Each row is a point. Any point is a mix of the corners, with weights that add up to 1. It lies inside the corners' shape when no weight is negative. Is each point inside? If not, which corners have a negative weight?
In the rows, zero is written as 128.

Corners:
(1): [56 88]
(2): [111 184]
(3): [205 125]
Points:
[166 102] => outside (2)
[74 95] => inside
[169 127] => inside
[157 151] => inside
[196 126] => inside

Corners:
(1): [ 63 153 195 124 123 153]
(2): [127 224  73 164   7 187]
(3): [163  63 217 176  17  96]
(4): [110  59 131 157 126  78]
(5): [134  44  67 114 111 138]
(6): [129 182 106 154 118 200]
(7): [177 128 107  77 139 100]
Points:
[142 152 144 146  77 166] => outside (4)
[136  95 121 125 121 102] => inside
[135 102 151 126  61 118] => outside (4, 6)
[165  41 115 136 123 100] => outside (1, 2)
[141 101 138 102 138 113] => outside (2)

Corners:
(1): [143  61 165 193  72 144 101 199 168  88 160 210]
(2): [100 148 187 117 134 139 162 191 105  75 139 144]
(3): [141 194  93 124 134  67 102 141 174  57 128 126]
(4): [123 152 137 105 144 144 153 119 179  33 139 206]
(5): [143 158  87 159 121 118 202 129 164 241  76  32]
(6): [147  78  59  87 149 115  58  76 143 145 152 131]
(7): [ 71 177 123 123  85 128 173 142 122 150 150 163]
(8): [ 34 138 153 120 158 161  77 124 133  65 110 157]
(9): [180 107  78 157  87 167 126  51 123 138 108 119]
(10): [108 123 201 110  95 157  90 173 150 143 107 143]
(11): [128  71 139 143  95  80 152 117 129 159  53  90]
(12): [138 163 166 181 127 113 135  82 145 108 134 145]
(13): [119 128 148 119  78 224 180  96 183 110 213  57]
Points:
[130 120 123 138 120 102  83 116 142  93  94 178] => outside (2, 5, 13)
[100  94 165 175  52 174 142 138 153 122 154 206] => outside (2, 3, 5, 6)
[102 140 134 129 111 133 160  88 109 233  80  26] => outside (1, 3, 4)
[165  93 118 143 115 118 137 122 155 107 133 132] => outside (7, 8, 10)
[118 103 148 136  98 154 143 117 136 138 116 126] => outside (3)
[121 101 179 138 148  93  16 152 116   7 113 213] => outside (4, 5, 7, 13)
[112 143 135 109 128 135 117 105 145  82 132 145] => outside (1, 5)
[122 147 148 153 105 136 140 141 152 100 119 140] => outside (6)
[151 117 125 145  91 125 148 131 164 150 124 119] => outside (2, 8)

Corners:
(1): [187  67  82  58 190 135 104 112 206 177 168 183 139 151 139 142 200 110
 138 192]
(2): [157 118 107 172 150 143  72 183 188 140 188  50 148  39 112 159  76 118
 127 160]
(3): [137 192 141 111 140  46 125 128  88  94  50 212 249 113 175 113 157 166
 137 117]
(4): [130  83  76 178 139 169 118 168 179 212 142 110 119  88 174 118  35  49
 113 127]
(5): [ 95  80 135 217 187  86  65 171 166 195 218 132 138  81  79 101  63  80
 101 123]
(6): [132 139 217  75  93 108 130 109  95 122 106  67  99 192  73 162 165  86
 123 121]
(7): [118 166 161  31 104 109 113  45  61 143  65 198 121  88 144 116 171 210
 142 152]
(8): [ 35 201 123  37 151  54 107  57 119 108  41 182 182 105 147 164 104 139
 146 101]
(9): [ 70 122 142 169 132 128  91 229 236 171 109 119 120  66 116  93  96  83
 116 117]
(10): [ 69 167 155 201 138 134 126 118 138 163 146  83 123 120 105 203 167  72
 105 103]
(11): [106 199 111 148 143 152 110 205 151 183 180 109 123  96  61 156  73  79
  54 119]
(12): [112 144 167  79 205 119 163 122 121 116  71 206 191 107 135 143  93 187
 190  78]
(13): [ 93 123 102 149 126 130 112 172  98  92 116  87  38 108  84 166 152  85
  74 100]
(14): [143 190 139 167  73  92 172  53 185  75 145 112  70 143  96 200 135  79
 107  82]
(15): [ 78 186 148  81 174 113 126  66  91  83  93 217 192 162 110  87 153 118
 201 200]
(16): [160 138 112 159 219 100  84 189 188 186 124 136  74 106 168 142 115  96
 130 191]
(17): [180 152 102 100 147 166  34  97 134 114  79 211 170 165 162 128 130 108
 179 113]
(18): [130 145  95  90 222 112  87  50 150 155  93 160 148 195 141  49 162 199
 141 145]
(19): [126 110  96 120 151  97  85 132 156 157 141 206 147 218 155 116 143 227
 178 164]
(20): [ 73 212 149 108 113  93 147 121  74 114 165  51  65 136 150 151 190  82
 145  55]
(21): [ 71 157 181 166 153 156 102 171 139 101 200  96 108 127 160 154  92  66
  29 122]
Points:
[ 86 214 179  84  78  96 129  69  12  43  82 169 210 100 116 160  80 105
 137  59] => outside (1, 9, 10, 16, 18, 19)
[123 135 130 174 131 114 117 173 161 164 175  82  86 117 113 133 133  86
  89 151] => outside (8, 12, 17)
[114 150 131 128 151 120 109 129 140 133 123 126 131 109 122 144 127 107
 121 122] => outside (19)
[116 154 135 127 145 120 104 129 139 137 127 125 120 114 121 139 132  92
 116 136] => outside (12, 19)
[112 159 130 129 140 113  92 128 142 125 145 132 123 136 116 137 147 105
 116 142] => outside (4, 12)
[113 145 145 128 125 133 116 150 170 145 147 113 105 115 120 169 118  86
 130 133] => outside (3, 5, 13, 18)

Corners:
(1): [168 159 120 169 152 142 108 115 100  93 188 147 100 136 130  62 125 100
 162  75]
(2): [ 77 106  97 142 115 131 171 122  86 105 220 148 124 147 124 124 120 149
 123 150]
(3): [ 37  92  73 147 167 112 126 133  81 127 171 153 164 116 159 130 122 179
 158 180]
(4): [200 105 140  97 122 124 112 249 205  98  98 130 151 170 161 110 137  92
 123  93]
(5): [177 139  97 121 138 108  83 105 158  88 187 137  91  79 135 118 126 149
  78  82]
(6): [205 163 181 108 126  87 113 191 178  95  56  98 141 206 191 116  86 170
 107 118]
(7): [148 128  87 159 151 164  83 160 108 101 148 121  95 119 139  98 166 129
  86 125]
(8): [220 111 150 127 124  91 132 211 189  64  88 119 128 157 130 120 151 178
 153 131]
(9): [112 126 101 167 123  76 155 132  71 170 184 142 163 134 121 170 130 145
 136 167]
(10): [143 161 160 111 101 101 164 227 182  89  96 122 133 133 176 111 154 138
 156 155]
(11): [ 38  99  86 203 155 103 175 150  47 138 163 193  91 114 150 139 139 164
 111 168]
(12): [133  93  74 136 151 125  88  92  76 106 163 134 131 130 129 107 198 120
 104  48]
(13): [156  85  58 185  67 138  79 136 142 110 133 126 105 117 148  88 173 116
 121  76]
(14): [171 132 106 167 120 134 124 241 163  45  68 104 140 144 120  83 119 151
  96  79]
(15): [168 142 129 161 135 169 117 184 182  79  94 138 145 164 144 135 137 130
 150 100]
(16): [ 99  81 110 122 124 121 161 132  59 172 203 120 126 108 180 157 130 190
 143 136]
(17): [175 157 167  85  75 108  98 215 151  83  83 156 140 171 162 121 125 146
 155 120]
(18): [103  88  66 133 148 117 185 127  47 111 183 163 141 129 180 162 105 147
 146 182]
(19): [ 76 102  97 126 123 101 199 107  98 184 142 150  94 108  99 148 106 170
 153 170]
(20): [104 148  45 148 157  87 168 139 119 150 182 142 105 158 147 133 113 188
 161 126]
(21): [169 131  53 164 127 165 133 130 137 124 139 171 160 159 135  51 171 161
 105  93]
Points:
[137 128 132 142 105  99 131 173 123 130 131 131 119 154 146 136 140 137
 149 126] => outside (3, 5, 14, 18, 21)
[135 126 107 153 155 133 145 165 113 108 150 135 147 158 155 113 140 151
 138 123] => outside (5, 13, 17, 19)
[147 127 103 165 127 144 137 156 141 117 143 133 117 129 129  95 136 134
 106 105] => outside (3, 8, 12, 17, 18, 20)
[144 122  98 146 134 123 129 151 124 111 152 130 130 134 139 115 134 143
 127 115] => outside (11, 17)
[146 133 113 134 109 109 147 179 155 106 117 143 138 156 147 121 132 134
 125 116] => outside (1, 3, 7, 8, 16)
